Every row gives one point. Each table stands for the endless flat space through its points: a line for two points, a plane for three, and so on. The two share one point or none. Which?
In the rows, zero is written as 128.

First:
[[135 144 141  80]
 [150 154 186 100]]
Second (2 x 4):
[[120 170 134  97]
 [180 134 188  73]]
They share: no point

First:
[[103 140 147 162 144 126 136 154]
 [113 134 133 152 158 146 132 174]]
Second, 2 rows:
[[ 71 153 148 148 171 145 129 201]
 [ 82 147 145 153 165 139 132 191]]
They share: no point

First (2 x 11):
[[110 131 143  92  89 150 173 111 122 112 189]
 [100 136 183 127  99 200 123  56  77 112 134]]
Second (2 x 11):
[[ 64 125 138 118  67 182 125  79  72  90 177]
 [ 75 130 146 115  73 178 132  84  83  96 174]]
They share: no point

First:
[[ 91 170 127 120 158  87 141 149 119 160 119 139 116 160]
 [123 146 163  88 138 131 181 189 139 152 111 175 124 148]]
Second:
[[108 171 135 126 155 111 137 157 126 157 128 135 109 150]
 [ 92 131 167  98 123  83 165 157 146 185 100 159 121 182]]
They share: no point

First (2 x 20):
[[157 168 124  97 174 146 132 123 140 127 118  99 116 129 110 149 148 106
  143 135]
 [161 172 123  94 185 142 128 134 144 122 116 107 127 135 115 157 141 104
  133 143]]
Second, 2 rows:
[[147 162 115  90 157 140 134 104 150 134 104  87 109 135  93 139 155 124
  137 145]
 [150 163 120  95 160 145 135 108 143 133 112  89 107 129  99 140 155 116
  145 136]]
They share: [153 164 125 100 163 150 136 112 136 132 120  91 105 123 105 141 155 108
 153 127]

First, 3 rows:
[[104 169 148 108 102 123 141  91  36 164 101  80 109 144 114  92 115 132
  122 136 164 153 129 198]
 [129 128 118 110  90 133 133  94  95 164 126  99 147 141 120  94 140 175
  102  87 170 142 139 168]
 [121 138 126 110  91 131 137  91  78 165 117  93 136 141 120  91 134 164
  106 101 171 146 139 178]]
Second, 3 rows:
[[114 143 122  88  85 151 147 116 101 151 116 102 138 148 118  97 143 181
   98 116 181 153 117 190]
 [142 156 144 101 113 110 105  63  49 192 158 124 158 116  80 111 126 164
  104  57 171 153 114 128]
 [128 118 106 135  99 126 135 121 111 140 110  68 130 168 144  95 130 150
  128 109 131 117 156 186]]
They share: [128 139 124 108  99 129 129 100  87 161 128  98 142 144 114 101 133 165
 110  94 161 141 129 168]

First:
[[ 94 165 160 152 114 133 151 110 114 135 154  89 109 115 121 138 124 142
  147 106 160 109 162  98]
 [ 96 159 174 150 120 145 143 126 126 153 136  79 119  93 111 150 106 136
  141 116 180  97 152 116]]
Second, 2 rows:
[[ 71 156 149 178  95 119 133 125 127 132 151 113 114 122 113 153 139 164
  147  99 145 110 155  86]
 [ 98 165 143 151 107 119 157  98 100 129 169  80 102 137 122 132 118 140
  156 111 160 122 170  86]]
They share: no point

First:
[[166  81 168 168 150 130 142 116 171  80  89 145 102 168 121 159  93 105
  177  98 146 137 159 134]
 [165 115 147 145 128 147 125 103 166  86 105 180  83 165 139 185 113 125
  183 115 140 134 140 169]
 [163  83 165 163 148 121 143 101 160  82  85 146 105 159 123 157 109 101
  167 117 152 136 162 143]]
Second (2 x 24):
[[140  71 164 131 107 164 167  85 168 111  81 144 107 130 135 186 112 119
  131 125 163 114 172 155]
 [176 125 128 149 161  98 107  97 132  69 105 168  83 178 147 144 130 107
  185 155 151 156 142 179]]
They share: no point

First:
[[ 97 166 140 147 164 185 119 124 135 131  84 157  83 134 166 110 118 101
  116 141 148 118 104 115]
 [ 96 164 136 154 161 174 125 114 132 139  88 151  92 142 156 105 108  95
  119 132 155 114 106 109]]
Second (3 x 24):
[[ 95 180 135 176 134 118 101 116 147 135 140 118 119 123 167 130  62  62
  164 108 156  71  60 109]
 [111 152  95 168 150 146 113 112 107 167 120 130  87 131 163  94 106  74
  136  92 144  95  88 137]
 [ 95 150 130 151 174 193 151  96 117 155  60 163  89 168 132  80 122 107
   94 133 166 136 140  99]]
They share: [ 95 162 132 161 158 163 131 104 129 147  92 145 101 150 146 100  98  89
 122 123 162 110 108 103]

First (3 x 24):
[[147 133  87  80  82 171 180 159 117 170 143 133 146  82 151 182 135 131
  155  88 193 115 174 136]
 [ 94  80 102 129  91 152 111 139  96 125  98 124  78  74 174 132 148 150
  147  68 142  83 131  81]
 [126  92 122  73  95 168 167 159 100 185 138 140 130 106 142 132 116 134
  119 108 146  91 183 141]]
Second:
[[145  59 111 105 103 131 174 148 111 194 128 157 147  74 132 144  91 129
  135 125 121 110 170 105]
 [ 91 119 123  69  85 197 132 160  87 146 128 115  87 122 168 120 157 147
  117  71 169  68 170 147]]
They share: [118  89 117  87  94 164 153 154  99 170 128 136 117  98 150 132 124 138
 126  98 145  89 170 126]

First, 2 rows:
[[ 95  93  94 140 140 126  95 173 110 173 138 120 124 177 160 127 137 113
  102 161  70 125 121 113]
 [ 93 101  99 143 134 129  96 169 119 163 134 122 117 172 151 128 137 121
  105 163  79 132 115 120]]
Second (3 x 24):
[[ 88 129 113 142 103 139  90 156 156 135 127 136 110 149 125 114 135 130
  128 154 119 138 122 146]
 [ 62  86  92 175 129 143 107 181 110 172 148 111  77 146 142 143 143 148
   85 196  61 125  71 148]
 [128 146 128 121 135 119  95 139 152 112  94 135 131 200 130 131 131 130
  127 142 121 185 125 100]]
They share: [ 89 117 109 149 122 135  98 161 137 143 126 126 103 162 133 130 137 137
 111 167  97 146 103 134]

First (2 x 24):
[[140 141 121 105  73 105  59 177 113 134 165 169 132 161  97 126 143 110
  120 152  93 122  72  86]
 [ 80 189  85 165 109 117 113 153  65 158 105 109  90 119 115  84  83 140
  108 170 111  68 102 140]]
Second (3 x 24):
[[101 173  95 136  92 119  87 156  92 140 132 147 100 137 115 103 119 132
  104 158  96  85  79 121]
 [100 179  92 136  82 132  81 149  89 138 127 163  89 135 116 110 119 146
   94 150  99  72  69 133]
 [108 177  97 135  71 137  74 151  83 142 125 171  89 136 108 119 113 153
   94 145 108  69  67 137]]
They share: [110 165 103 135  91 111  86 165  89 146 135 139 111 140 106 105 113 125
 114 161 102  95  87 113]

First:
[[ 98 135 110 136 118 126 168 179 136  99  94  92 166 151 136 120 166 155
  172 122 175 155 175 147]
 [ 77 126  89 125 128 114 168 165 134 105 100 103 154 163 145 122 176 171
  154 114 186 148 167 150]
 [ 50 129  65 127 118 123 171 143 142 102 103 122 139 175 136 135 175 185
  133  98 184 137 151 153]]
Second (2 x 24):
[[ 48 166  72 155 120 168 194 149 103 113  98 121 141 160 113 102 148 177
  154  83 156 154 203 161]
 [ 68 152  86 151 106 150 178 167 125  95  90 107 155 162 125 120 156 167
  162 101 170 152 183 147]]
They share: no point

First:
[[113 145 152 153 107 144 108 132 130 164 140 158 152 112 149 128 108  98
  133 143 169 114  83 183]
 [183 183 146  83  93 192  48 120 152 154 132 146 146 120 195 158 134  74
  147 145 155 134 101 201]
 [120 155 148 144  74 162  93  63 148 107  82 159 123 143 135 126 107 106
  134 165 120 109 122 129]
 [ 77 101 124 203 111  92 146 146 130 192 120 192 146  66 121  82  80 124
  115 121 149 126  97 151]]
Second (4 x 24):
[[118 126 150 148  85 175 112 101 159 165  98 177 140 143 172 129 101 126
  135 128 148 146 109 131]
 [149 165 149 184  77 142 129 121 157 138 148 150  94 146 158  92 132  80
  108 135 161 122  69 120]
 [ 61  98 114 143 118 127 102 105 134 156  63 197 178  76 119 112  46 114
  155 167 125 121 141 213]
 [ 84  96 115 135 122 147  89  82 161 171  79 189 169 108 146 101  60 115
  147 151 107 132 136 180]]
They share: no point

First (3 x 24):
[[168 113 170 116  98 110 134 108  98 122 105 179 154 136 132  94 143  89
  120 141 132 123 112 150]
 [172 107 186 122  76 120 144  86 112 108 105 181 136 120 140  82 155  69
  114 119 148 111  96 134]
 [169  98 150 113 127 132 159 110 100 150  84 160 151 144 155  91 137 102
  111 182 151 108 132 128]]
Second, 3 rows:
[[177 108 168 115 107 131 148 112  99 129  92 178 152 130 144  79 147  88
  109 166 140 108 128 138]
 [157  96 146 117 121 120 164  80 117 142  97 145 145 147 166 103 126  92
  119 150 165 106 111 117]
 [194 149 168 110 116 131 130 126  98  91 118 200 197 115 144  52 128  67
  106 173 105  91 165 163]]
They share: [170 101 162 116 110 128 154 102 104 136  91 167 146 136 150  88 143  91
 112 161 150 109 120 130]

First, 2 rows:
[[166 164 102 147 135 152 100  69 166  85 108 179 133 122 166 139 118 154
  142 149 173 103 132 103]
 [146 136  78 179 167 136  88 105 134 117  84 139 173 114 162 163 118 150
  186 153 153 123 176 103]]
Second (3 x 24):
[[189 124  98 151 170 146  92  95 145 127  83 149 172 153 180 144 117 174
  154 140 177 117 180  82]
 [142 174 103 185 148 167  79  80 145  62  91 150 148  86 126 132 103 112
  160 166 158  79 135 111]
 [172 142 101 166 162 156  87  88 144 103  84 149 164 128 159 137 111 150
  156 152 170 101 163  92]]
They share: no point

First (2 x 24):
[[130 113 180 109 132 199 121 107 114  61  69  92 111 101 113 113 146  70
  103 133 154  79 145 117]
 [160 179 126  73 186 139  61 131  60 115 105  98 135 149 161 173 176 118
  151  79 118 109 175 165]]
Second (2 x 24):
[[127 155 144  94 144 178  61 149  99  79 108  98 126 134 134 158 176 124
  124 109 160  88 133 138]
 [133 152 147  93 149 175  71 139  95  82 101  97 125 131 135 153 171 114
  125 108 152  90 142 139]]
They share: [145 146 153  91 159 169  91 119  87  88  87  95 123 125 137 143 161  94
 127 106 136  94 160 141]

First (2 x 24):
[[117 182 137 161 151 119  74  98  95 148 144 105 121  96 182 121 125 175
  126  93 159 127 100 136]
 [ 69 122  83 101 109 137 140 158 107  94 156  99  73 138 146 115  89 163
  132  81 153 193 100 142]]
Second:
[[ 67 150 119 126 110  98 105 110  78 131 163  99 103 128 140 107  93 154
  101  93 126 159 112 131]
 [ 89 158  86 155 127 158 114 105 113 134 171 139  94  67 174  85 130 179
  169  93 165 163 101 140]
 [ 87 186 147 106 102 126  77 142  82  91 135  55 139 152 168 119  73 170
  121  49 162 131  88 143]
 [ 99 126  99 144 150 100 127 146  92 143 153 119  81 136 150 131 101 142
  107 121 128 161 124 153]]
They share: no point

First, 3 rows:
[[ 89 145 105 166 113 155 107  65 171 132  80 141 176 151  99 146  67  93
  153 128  84 139 111 166]
 [ 86 159 107 134  87 175  81 103 153  97 116 159 150 152 129 172 112  76
  115 110 107 114  87 190]
 [ 88 148  99 142  96 165 100 106 145 102 112 152 144 158 124 158 112  84
  122 112 105 129  98 174]]
Second:
[[ 87 141  92 154 104 141 120 103 159 116  97 138 162 161 119 142  96  86
  135 134 109 160 102 159]
 [125 140 101 122 137 158  69  83 136  91 101 178 133 164 105 131 109 111
  178 112  70 150 140 159]
 [123 129  81 120 136 142  82 101 149 103 103 163 143 148 119 122 105 113
  168 129  89 173 138 145]]
They share: no point

First, 3 rows:
[[164  59  66 157 155 162 121 129 165 184  79 108  93 158 145 125 117  98
  154 128  48  84 163 152]
 [166  64  63 147 163 161 114 124 171 175  83 114 102 161 138 125 126 106
  153 134  57  89 163 141]
 [150 123 120 197 123 106 125 125 117 124 147  78 123 140 191 161  87 144
   98 152 108  76 127 106]]
Second, 3 rows:
[[184  79 106 141 152 111 111 144 148 135 112 130 138 184 127 150 101 113
  159 135  83 100 134  73]
 [146 115  80 167 152 139 113 106 156 133 120  90 122 142 159 142 131 151
  109 161 105  80 144 123]
 [131 129  73 177 149 146 117  95 159 130 119  75 118 129 164 141 142 165
   94 170 114  70 143 139]]
They share: [161 101  87 157 155 132 109 117 153 136 121 105 126 155 154 143 120 137
 124 152  96  90 145 107]

First, 4 rows:
[[178  53 106  94 144 101 106 146 129 136  49  59 214 164  97 171 152 131
  144 121 186  82  84  59]
 [153 122 119 127 178  95 101 135 139 130  80  86 151 130  86 132 124 147
  181 133 139  89  98  85]
 [145 101 100  99 154  99  99 157 122 130  88  85 165 151  98 144 120 137
  153 119 155 102 119  79]
 [165 103 122 123 172  93 101 135 140 132  64  75 171 137  88 142 138 143
  175 131 153  84  85  75]]
Second (4 x 24):
[[138 103  97 131 181  92 115 157  95 114  91 101 128 150  86 157 132 164
  146 127 170  84 110  74]
 [147  84 142 106 147 130 105 146 100 145  74  70 133 113  64 175 115 165
  173 174 177  89 106 101]
 [184  60 123 109 115 103  86 116 130 138 101  52 168 140  60 171  66 141
  154 163 149  77 148  79]
 [155  92  74 150 175  54 105 150  96  93 114 102 133 181  88 155 111 157
  117 106 161  73 138  45]]
They share: [151 100  97 109 164 113 113 135 131 132  90  88 163 142  86 148 114 145
 165 133 147  87 114  89]

First:
[[116 108 131 166 150  99  88 136 116 102 117 131 160  84  86 115 183 164
  113  90  99 161  95  87]
 [ 92 142 135 138 141 136  72 193 169 146  96 149 163 140  98  61 154 172
  121  67  97 129 139  74]
 [112 106 141 148 157  96  78 141 133 118 114 133 147  86  86  99 188 162
  111  87 105 155  97  88]
 [141  77 126 172 176  60 101  95 102 110 157 142 146  44  89 143 181 154
  103 102 118 172  63  98]]
Second (4 x 24):
[[149 115  86 179 148 119  90 152 121 136 120 133 180 101 112 141 163 188
  138  86  96 146 101  83]
 [157 129  54 197 148 137 118 138 119 110 128 141 192 107 122 159 205 178
  136  92  94 170  95 101]
 [115  91 146 158 166  85  78 142 135 148 130 151 151  90  98 104 122 166
  106  80 120 129  98  72]
 [ 98  98 148 164 178  79 113 114 140 114 158 179 145  84  94  95 155 131
   78  86 131 159  89  93]]
They share: [124 108 120 167 160  95  97 138 128 128 140 153 162  89  98 114 154 163
 112  86 109 152  98  86]

First, 3 rows:
[[148 130 100 111 131 135 160 118 113  86  97  75 159 161 184  97 131 154
  144 176 158 158  70 146]
 [133 129  87  97 123 140 158 113 122  79  97  85 154 149 183 104 118 175
  147 181 173 157  80 161]
 [129 174  91  90 105 118  87  58 102  86 111 118 120 129 151  90 122 182
  138 131 163 104 113 186]]
Second, 5 rows:
[[102 149 120 113  95 148 108  52 155  56  96 106 125 183 221  40 145 179
  104 161 160 121  86 164]
 [192 175 110  52 139  85 141 157  88  65 111 121 130 126 135 158 105 164
  151 149 169 105 137 166]
 [221 179 130 110 105 135 101 113 106  84 129  89 146 118 134 102 152 179
  136 170 119 156 101 131]
 [201 172 113 167  90 135  86  55  98 126 140  47 165 131 150  49 160 156
  148 173  94 186  40 141]
 [134 143  83 146 138 113 123  62  63 138 102  61 158 160 158  72 141 115
  158 127 137 138  47 158]]
They share: [150 156 106 111 123 121 120  88  99  92 105  91 141 153 166  87 137 152
 138 146 148 128  86 156]
